Each row is a point. Each copy is the shape, with its points in the same order, turned, moved and blurred by noise. Say if it was mirrored as well.
In the rows, zero is written as 100.

Shape:
array([[153,  82],
       [109,  91],
       [ 54,  61],
       [ 60,  59],
       [170,  61],
       [ 48, 121]])
Copy 1:
array([[ 62,  67],
       [ 94, 100],
       [151,  88],
       [155,  90],
       [ 56,  35],
       [130, 140]])
Copy 1 is: mirrored
Copy 2:
array([[ 36,  84],
       [ 72, 100],
       [127,  77],
       [131,  69],
       [ 22,  60],
       [128, 133]])
Copy 2 is: mirrored

Shape:
array([[ 85, 115,  96],
       [ 66, 106, 103],
       [ 99,  80, 126],
       [152, 135, 130],
       [134, 111,  84],
       [ 67,  79, 110],
       [119,  92, 116],
       [ 66,  43, 103],
       [ 59,  48, 156]])
Copy 1:
array([[ 94,  78, 102],
       [ 72,  78, 119],
       [ 63,  72,  70],
       [131,  44,  56],
       [119,  92,  70],
       [ 52,  86, 103],
       [ 85,  80,  66],
       [ 29, 114,  92],
       [  5,  66,  79]])
Copy 1 is: only turned
Copy 2:
array([[101, 113,  94],
       [107, 133,  88],
       [132, 120, 126],
       [ 81,  71, 153],
       [107,  67, 103],
       [131, 138,  96],
       [124,  96, 128],
       [168, 139,  90],
       [162, 170, 135]])
Copy 2 is: mirrored
Copy 3:
array([[ 90,  95,  72],
       [ 68, 100,  66],
       [ 68,  57,  90],
       [138,  36,  67],
       [127,  77,  99],
       [ 51,  89,  84],
       [ 93,  56,  93],
       [ 32,  89, 115],
       [  9,  51,  82]])
Copy 3 is: mirrored

Shape:
array([[120,  98,  38, 130],
       [105, 104,  71,  63],
       [139, 111,  65,  45],
       [ 78,  72, 130,  88],
       [ 33, 119,  70,  84],
       [130, 101,  71, 143],
       [128,  76,  72, 146],
       [ 54, 191,  55,  59],
       [ 85,  78, 111,  33]])
Copy 1:
array([[142,  52,  80, 132],
       [100,  95, 123, 153],
       [105,  76, 160, 150],
       [ 57, 119,  95, 107],
       [ 99, 145,  69, 167],
       [138,  63,  88,  93],
       [118,  53,  78,  89],
       [159, 162, 124, 195],
       [ 49, 116, 141, 145]])
Copy 1 is: mirrored
Copy 2:
array([[101, 138, 108,  42],
       [100,  89, 135,  93],
       [110,  99, 173,  99],
       [ 64,  93,  88, 135],
       [101,  48,  76,  75],
       [105, 157,  94,  74],
       [ 82, 162,  93,  70],
       [173,  32, 107,  73],
       [ 65,  61, 133, 132]])
Copy 2 is: mirrored

Shape:
array([[146,  93, 142,  72, 170,  48],
       [168,  84,  64,  77, 100, 161],
       [101, 105,  62, 101, 122,  53],
       [116, 163,  72, 120, 138, 143],
       [ 49,  95,  93,  62, 174, 152],
       [ 39,  66,  89, 102,  90,  67],
       [164, 168, 114, 105,  83,  45],
       [118,  74,  73, 137,  85, 129],
       [ 55,  69, 136, 145,  53, 130]])
Copy 1:
array([[123, 116, 192, 146,  80, 130],
       [ 79,  80,  77, 172,  65,  53],
       [155,  84,  93, 116,  85, 137],
       [ 94,  18,  94, 147, 130, 104],
       [136,  94, 126, 145, 181,  49],
       [152, 132,  83,  61, 122, 106],
       [100,  35, 145,  98,  31, 148],
       [ 82, 102,  49, 117,  93,  97],
       [ 59, 126,  67,  39, 125,  84]])
Copy 1 is: only turned
Copy 2:
array([[155, 119,  82, 104, 108, 190],
       [ 33, 172,  86,  93,  54, 131],
       [ 94,  75, 108,  86, 120, 132],
       [101, 134, 133,  48,  41,  99],
       [122, 182,  84,  29, 139,  81],
       [100,  79,  67, 117, 149,  62],
       [125,  86, 147, 153,  52, 156],
       [ 57, 106,  67,  97,  52,  86],
       [111, 115,  40, 141,  82,  24]])
Copy 2 is: only turned

Shape:
array([[ 68,  99,  47,  73,  99, 150],
       [171, 148, 113,  84,  41,  73],
       [125,  74,  86, 125, 118,  57],
       [ 85,  87,  81, 105, 125, 111],
       [ 42, 137,  68,  57, 112, 141],
       [ 58,  53,  72, 147,  77, 111],
       [124,  96,  44, 111, 108, 134],
       [154, 156, 143, 104,  78,  65],
       [ 70,  79,  78,  46, 126, 195],
       [141, 133, 104,  21,  91, 137],
       [ 59, 124,  91, 119, 124, 170]])
Copy 1:
array([[ 42,  95,  51, 150, 116, 132],
       [136, 153, 159,  98,  89, 139],
       [ 74,  46, 146,  81, 105, 123],
       [ 61,  54,  79, 110, 109, 113],
       [ 58, 111,  16, 116, 133, 114],
       [ 83,  16,  86, 133, 131, 170],
       [ 48,  81,  94, 131,  70, 146],
       [146, 122, 138,  64,  84, 113],
       [ 48,  86,  27, 185, 105,  77],
       [ 86, 159,  96, 141,  91,  78],
       [ 87,  63,  15, 123,  87, 125]])
Copy 1 is: mirrored
Copy 2:
array([[119, 168, 114,  83,  79, 155],
       [139,  35, 104,  65,  37,  72],
       [118,  93,  69, 108, 134,  76],
       [ 99, 132,  98, 111, 110, 120],
       [ 96, 170, 161,  91,  71, 132],
       [125, 107, 102,  92, 162, 166],
       [138, 132,  75, 115,  77, 134],
       [107,  33, 122, 103,  56,  57],
       [ 58, 181,  98,  86,  58, 175],
       [ 81, 119, 101,  66,   7,  97],
       [ 87, 138, 140, 140,  82, 167]])
Copy 2 is: mirrored
Copy 3:
array([[ 24,  81, 132,  59,  59,  66],
       [134, 116,  88,  47,  37, 173],
       [112,  60, 138, 125,  92, 129],
       [ 64,  71, 124, 108,  75,  87],
       [  6,  93,  95,  39,  90,  75],
       [107,  39, 144,  74,  99,  53],
       [ 69,  55, 135,  82,  31, 101],
       [128, 101,  47,  82,  61, 173],
       [ 12, 119, 120,  86,  46,  30],
       [ 50, 159, 102,  72,  25, 120],
       [ 40,  56,  71,  71,  68,  46]])
Copy 3 is: only turned

Shape:
array([[150, 112, 126,  68,  85, 127,  95,  96],
       [ 86, 109,  93, 109,  95, 115,  95, 101],
       [ 84, 116, 111,  81,  84,   5,  89, 104],
       [ 86, 113, 160,  88, 129, 110,  96, 104],
       [118, 125,  91, 106,  88,  90,  98, 128],
       [ 94, 109,  99, 105, 107, 108, 105, 100],
       [ 78, 109, 103, 110,  89, 114,  97, 120],
       [ 82,  99, 131,  85,  87,  97,  95, 136],
       [ 93, 102, 105,  86, 107, 123, 136, 104],
       [ 91,  99,  92,  89, 121, 119,  94, 107],
       [ 78, 111, 120,  78,  83, 105, 136, 105],
       [104, 109, 106,  99, 100, 117, 111, 100],
       [ 83, 112, 104, 111,  85, 117, 101,  99],
       [ 92, 141,  98,  85,  82, 110,  96, 109]])
Copy 1:
array([[ 74, 145, 134,  80, 142,  81,  79, 138],
       [101, 110, 103,  96,  85, 105,  87, 105],
       [ 90,  60, 126, 111, 139, 125, 172, 107],
       [ 85, 123, 128, 102,  96,  41, 130, 109],
       [ 85, 103,  89,  81, 115, 114, 106, 139],
       [ 98, 112, 107,  84,  97,  92, 100, 103],
       [100, 111,  95, 111,  85,  95,  99, 115],
       [ 96, 104,  99, 132, 114,  78, 116, 132],
       [117, 135,  88,  92, 118,  80,  98,  99],
       [103,  97, 107,  86, 103,  73,  83, 107],
       [126, 134, 101, 113, 118,  90, 117, 113],
       [ 99, 124, 103,  86, 108,  92,  96, 108],
       [105, 122, 108,  95,  86, 106,  93, 114],
       [117, 112, 119,  87, 102, 108, 108, 142]])
Copy 1 is: mirrored
Copy 2:
array([[118, 115,  58, 139, 108, 145,  99,  77],
       [ 80,  94,  99, 110,  97,  93,  99,  91],
       [144,  50, 121,  89,  66, 128, 107, 157],
       [102,  73,  54,  99, 123, 103, 145, 100],
       [115,  99, 126, 123,  95, 118, 112,  87],
       [ 91, 101,  93, 108, 102,  95, 106,  97],
       [ 88,  78, 104, 109, 104,  89, 105,  80],
       [119,  57,  90,  95, 109, 111, 110,  77],
       [114, 110,  75, 103, 108,  76, 100,  82],
       [ 84, 107,  84,  87,  99, 102, 108,  84],
       [130,  81,  72, 111,  94,  76,  98,  88],
       [100, 106,  85, 117, 107,  96, 103,  92],
       [ 85,  86,  93, 123, 102,  88,  98,  91],
       [102,  87,  94, 130,  72, 101, 113,  79]])
Copy 2 is: mirrored
Copy 3:
array([[ 66, 100,  98, 144,  86,  72,  83,  84],
       [ 83, 100, 108,  76, 110,  93,  95, 110],
       [ 94, 107, 103, 121, 179, 156, 132,  73],
       [121,  99, 120, 122, 103, 120,  58, 114],
       [ 66, 111, 123, 109, 135,  83, 110, 108],
       [ 96, 104, 111,  88, 113,  91, 102, 111],
       [ 75,  99, 126,  75, 111, 107,  89, 116],
       [ 71,  98, 132, 113, 106, 135,  88, 109],
       [104,  86, 129,  99,  80,  92, 111, 109],
       [ 96,  96,  97,  96, 100,  96, 100, 135],
       [ 98,  75, 137,  98,  95, 113, 106,  85],
       [ 92, 100, 116,  99,  98,  86,  96, 104],
       [ 83, 101, 117,  72, 109,  95,  90, 101],
       [ 72,  72, 118,  97, 130,  88,  90, 100]])
Copy 3 is: only turned

Shape:
array([[128, 116, 146,  79, 159,  77, 127,  70, 132],
       [152,  84,  32, 172,  52, 100,  98, 145, 110],
       [ 70,  78, 148,  92,  79, 130,  55, 111,  81],
       [ 74,  73, 120,  88,  57,  78,  52, 126,  90],
       [ 70,  82, 111,  75,  71,  85,  77,  92,  49],
       [ 96, 109, 133,  80,  71, 128, 112, 126,  62],
       [ 79, 125, 127, 109, 165,  75, 108,  53, 106],
       [ 56, 133, 152, 113,  33, 131,  74,  76,  91],
       [ 99, 128, 142,  69,  44, 123,  55,  62,  74],
       [ 98,  56, 152, 109,  23, 104,  83,  95,  56],
       [136,  43,  12, 149,  48, 146, 124, 124, 125],
       [ 89, 112, 106, 141, 143,  93, 105,  85,  97],
       [111, 115, 123, 130, 178, 118,  78,  68,  84]])
Copy 1:
array([[ 50,  80,  35, 106, 155,  92, 125,  98, 107],
       [138, 153, 176, 118, 105,  87, 109, 141, 171],
       [110,  65,  69, 122,  53, 138,  55, 119, 115],
       [150,  96,  79, 151,  66, 120,  69, 121,  96],
       [111,  86,  97, 151,  68, 119,  57,  80,  84],
       [ 94, 102,  96, 105,  78, 168,  82,  85, 107],
       [ 71,  31,  70, 111, 146,  74, 107,  78,  96],
       [110,  57, 104,  73,  37, 130,  82, 126,  59],
       [ 89,  90,  74, 102,  15, 113,  95,  92,  71],
       [ 89, 108, 112, 150,  43, 142,  57, 147,  81],
       [118, 179, 171,  85, 108,  79,  47, 142, 178],
       [ 85,  50, 106, 113, 138,  92, 101, 100, 129],
       [ 49,  28,  80, 119, 111,  81, 106,  88, 156]])
Copy 1 is: only turned
Copy 2:
array([[ 73,  60,  78, 184,  99,  71,  66, 117,  87],
       [120,  70, 173,  86, 169, 142, 106,  26, 125],
       [106,  97, 100,  97,  56,  90, 150, 118, 145],
       [104, 105,  83,  95,  87,  98, 123,  93, 174],
       [130, 120,  60,  84, 103,  91, 123, 115, 131],
       [ 94, 120, 116,  89,  90,  66, 133, 112,  97],
       [131,  51,  70, 170,  90,  67,  93, 132,  85],
       [108,  53, 114,  59,  93,  72, 144, 163, 142],
       [ 96,  96,  95,  75,  96, 106, 119, 173, 134],
       [ 75,  89,  67,  54, 104, 113, 159, 102, 135],
       [120,  58, 168,  58, 107, 168,  83,   5,  97],
       [140,  49,  98, 154, 108,  76, 119, 100,  90],
       [134,  61, 102, 187,  93, 106, 135, 129,  73]])
Copy 2 is: only turned
Copy 3:
array([[ 98,  91, 140, 171, 132, 105,  86,  70,  78],
       [ 49,  49,  71,  59,  22, 147,  68, 131, 135],
       [119, 163, 113,  70, 114, 101,  82,  92, 159],
       [ 92, 129, 112,  66,  91, 108, 121,  75, 178],
       [110, 122, 124,  83,  90,  57, 120, 101, 170],
       [115, 141,  74, 105, 104,  89, 106, 131, 139],
       [104,  98, 191, 148, 120,  98,  88, 106, 100],
       [100, 129, 114,  64, 171, 100,  91, 144, 173],
       [134, 103,  98,  77, 160,  73,  88, 104, 173],
       [ 63, 141,  81,  74, 112,  62,  80, 101, 190],
       [ 44,  67,  61,  18,  26, 109,  63, 129,  81],
       [ 93, 102, 165, 125,  86, 114,  71, 126, 110],
       [134, 103, 173, 137,  92, 105,  33, 109, 108]])
Copy 3 is: only turned
